Every row gives one point. Each copy is the shape, with its points in the same order, stretched, turned, moved and blurred by noise. Some copies are also mirrored. Which?

Shape (8 x 3)
[[ 15 -11  10]
 [-68  62  -6]
 [-25  55 -34]
 [-58  41 -25]
 [ 34 -25  12]
 [  0  -6 -13]
 [-22  -7 -21]
 [ 17 -12  -4]]
Copy 1 (8 x 3)
[[ 26  13   5]
 [-72 -45  15]
 [-27 -55 -17]
 [-64 -28  -8]
 [ 42  27   4]
 [ -3   2  -7]
 [-20   4 -10]
 [ 27   8  -1]]
Copy 1 is: mirrored
Copy 2 (8 x 3)
[[ 31 -25  35]
 [-61  25 -19]
 [-14  30 -25]
 [-35   4 -29]
 [ 52 -32  40]
 [ 18 -23  -2]
 [ 12 -33  -9]
 [ 34 -26  20]]
Copy 2 is: only turned
Copy 3 (8 x 3)
[[  8   4  17]
 [-83  53 -42]
 [-34  44 -56]
 [-64  24 -50]
 [ 29   4  24]
 [ -7  -7  -7]
 [-22  -4 -28]
 [  9  -4   1]]
Copy 3 is: only turned

Shape (7 x 4)
[[-62   5 -16 -21]
 [ 23 -19   8  42]
 [-71 -48  20  -7]
 [  3  17  29 -36]
 [ 18  20  29  22]
 [ 25  -8 -10 -16]
 [ 24  26  31  49]]
Copy 1 (7 x 4)
[[-73   4 -15  -7]
 [ 25 -41  -4  27]
 [-74 -59   5  -1]
 [ -9   9   4 -43]
 [ 18   7  26  10]
 [  6 -11 -43  -8]
 [ 30   3  39  39]]
Copy 1 is: only turned
Copy 2 (7 x 4)
[[-39  18  -8 -24]
 [ 35   1  27  44]
 [-66 -27  13  14]
 [ 12  -3  44 -40]
 [ 31  21  48  11]
 [ 41 -13   4 -18]
 [ 37  38  53  32]]
Copy 2 is: only turned
Copy 3 (7 x 4)
[[-59  13 -41 -30]
 [ 20 -14   0  26]
 [-62 -52 -15 -42]
 [  2  32   6 -49]
 [ 15  28  23   7]
 [ 26  14 -32 -19]
 [ 16  27  36  29]]
Copy 3 is: only turned
Copy 4 (7 x 4)
[[-45 -13   0 -60]
 [ 25 -38  10  13]
 [-41 -69  25 -66]
 [-20   8  50 -12]
 [ 29  -6  30  -8]
 [-24 -14  18  25]
 [ 52 -10  15  -8]]
Copy 4 is: mirrored

Shape (9 x 4)
[[  0  45  -9 -14]
 [ 16 -63   2 -27]
 [-47   9   0 -28]
 [  9  14  18  -6]
 [-45 -25  24  14]
 [ 22 -43 -29 -55]
 [-21  55 -54 -23]
 [  9 -23  -2 -10]
 [ 31 -28 -24  14]]
Copy 1 (9 x 4)
[[  7  52  20  11]
 [ 44 -45  15   1]
 [ -7   4  54 -24]
 [ 20  20   2 -17]
 [-15 -33  22 -56]
 [ 51 -21  38  42]
 [-19  54  51  50]
 [ 22 -14   9   3]
 [ 13 -19 -13  29]]
Copy 1 is: mirrored
Copy 2 (9 x 4)
[[ -2  57   8   2]
 [-22 -33 -25 -60]
 [-46  51 -29 -14]
 [-19  14  12   0]
 [-62  -3 -42   8]
 [  6   7 -19 -83]
 [ 13  92 -23 -10]
 [-13  -4 -11 -27]
 [ 19 -23 -29 -17]]
Copy 2 is: only turned
Copy 3 (9 x 4)
[[-41  38   0   5]
 [  0 -58   0 -36]
 [-62 -16  18  22]
 [-11  12 -15  11]
 [-13 -50  20  51]
 [-33 -31   8 -75]
 [-75  49  43 -19]
 [ -8 -24   2 -16]
 [ 16 -11  29 -28]]
Copy 3 is: mirrored
Copy 4 (9 x 4)
[[ 37  24   4  19]
 [ -4 -63  30 -18]
 [  0   8  39  39]
 [ 26   8  23 -12]
 [-33   5  51  -5]
 [ 20 -68   9  11]
 [ 27  26 -20  58]
 [  4 -25  18 -11]
 [ -2 -29 -16 -27]]
Copy 4 is: mirrored

Shape (11 x 6)
[[  5  25  -1 -71  -3 -32]
 [ 56 -13  23  22  10 -23]
 [ 13 -37 -16   7  34  -3]
 [ 11  40 -23 -15  12   1]
 [ -9 -14  31 -20  -5 -52]
 [ 30  -4  14  46  51 -24]
 [-21  30  47 -36 -28  37]
 [ 45  -9   0 -39  17  32]
 [ 10  -2 -22 -11 -18  -8]
 [ 18  15 -38 -10  37  26]
 [ 27   7 -17 -58 -46  43]]
Copy 1 (11 x 6)
[[ 87  28 -18 -13  44 -10]
 [ -2   7  29  56  11   1]
 [-34 -26  -1  21  19   0]
 [ 10  39 -30 -11  24  23]
 [ 49   4  41   8   8 -52]
 [-56  19  45  42  26  -2]
 [ 67  20  23 -49 -40  41]
 [ 38 -14 -21  19  19  55]
 [ 18   5 -36  14   6  -6]
 [-23   9 -34   0  35  47]
 [ 78  -3 -66  -2 -18  57]]
Copy 1 is: only turned
Copy 2 (11 x 6)
[[-60  16 -20 -54 -14  17]
 [-19  13  54  30   0 -46]
 [-26   0  18  15  61 -26]
 [-12  54 -21 -10  10   5]
 [-62 -30  11   2 -29   2]
 [-34  36  41  64  22 -37]
 [ 12  23  22 -36 -41  84]
 [ -7  33  42 -42  45   4]
 [ -4  -1 -14 -12  10 -14]
 [ -3  58  -7  -8  58  -1]
 [ 33  12   2 -76  10  21]]
Copy 2 is: only turned
Copy 3 (11 x 6)
[[ 19   5  -1 -65 -19   6]
 [-11  28  45  13  26 -40]
 [ 25 -13   2   0  37 -62]
 [ 25  25 -24  -6   4   3]
 [-30 -19  -1 -42 -12 -35]
 [-19  24   1  23  67 -51]
 [  8 -32   6   6  -5  55]
 [ 50   4  43  -1  27  -3]
 [ 18   4  -6  -5 -26 -24]
 [ 55  15 -16  10  35 -14]
 [ 68  -7  31  -1 -48  25]]
Copy 3 is: only turned

Shape (12 x 6)
[[ 16  20  48  -9  41  -3]
 [  2   1 -43  -7  25  -4]
 [-10 -57 -55  -1  -7   6]
 [ 53 -18 -17   1 -50  -6]
 [ -6  10  36  10  -9 -26]
 [-16  -2  39  -7  -4 -11]
 [ -9  -8  23  13  11  13]
 [-34  24 -13  -1 -27  13]
 [ 32 -10 -85  43 -42  -3]
 [-18 -17  78  16   8 -23]
 [  5  16  46  -3  17  23]
 [ 10   0  32  27  -6  10]]
Copy 1 (12 x 6)
[[ -3  41  33   9  41 -29]
 [-28 -37  -5  25  45 -30]
 [  7 -69 -27  27  32  15]
 [ 45 -39  -2  39 -30 -42]
 [-13  33   9  17 -13  -7]
 [ -6  23  11  -2   1   6]
 [ -4   1  27  21  22  15]
 [-47 -35  22   4 -19   2]
 [ -6 -86 -13  81 -19 -33]
 [  7  67  13   7   3  30]
 [  1  15  51   6  20  -5]
 [  8   8  34  34  -3   5]]
Copy 1 is: mirrored
Copy 2 (12 x 6)
[[ -6 -11  50  12  31   2]
 [  8  -8 -43  -9  46 -15]
 [ -4 -27 -80  11   7  -9]
 [ 27 -11 -23 -22 -40  20]
 [  2   9  19  18  -6 -13]
 [-21  -3  21  21  -5 -16]
 [-20  -3   6  31  11   6]
 [-34  30 -30 -17  15 -17]
 [ 41  31 -95 -25   4  21]
 [-15  -5  50  62 -17  -2]
 [-23   0  36   5  19  17]
 [ -7  12  11  23  -4  28]]
Copy 2 is: only turned
Copy 3 (12 x 6)
[[ 52 -15  -7   2  37 -11]
 [-12  23   8  26  10 -14]
 [-55  14  43  11   4 -14]
 [ -4  -4  53  33 -43  32]
 [ 16 -31  -4   8  -8 -20]
 [ 10 -26  -1 -11   0 -17]
 [  2 -27  -1   1  25  -5]
 [-23  -1 -38  -3 -18   1]
 [-51   7  14  76 -41  11]
 [ 28 -72   3 -28  12 -26]
 [ 28 -24 -10  -6  28  17]
 [ 14 -44   0  15   8  10]]
Copy 3 is: mirrored
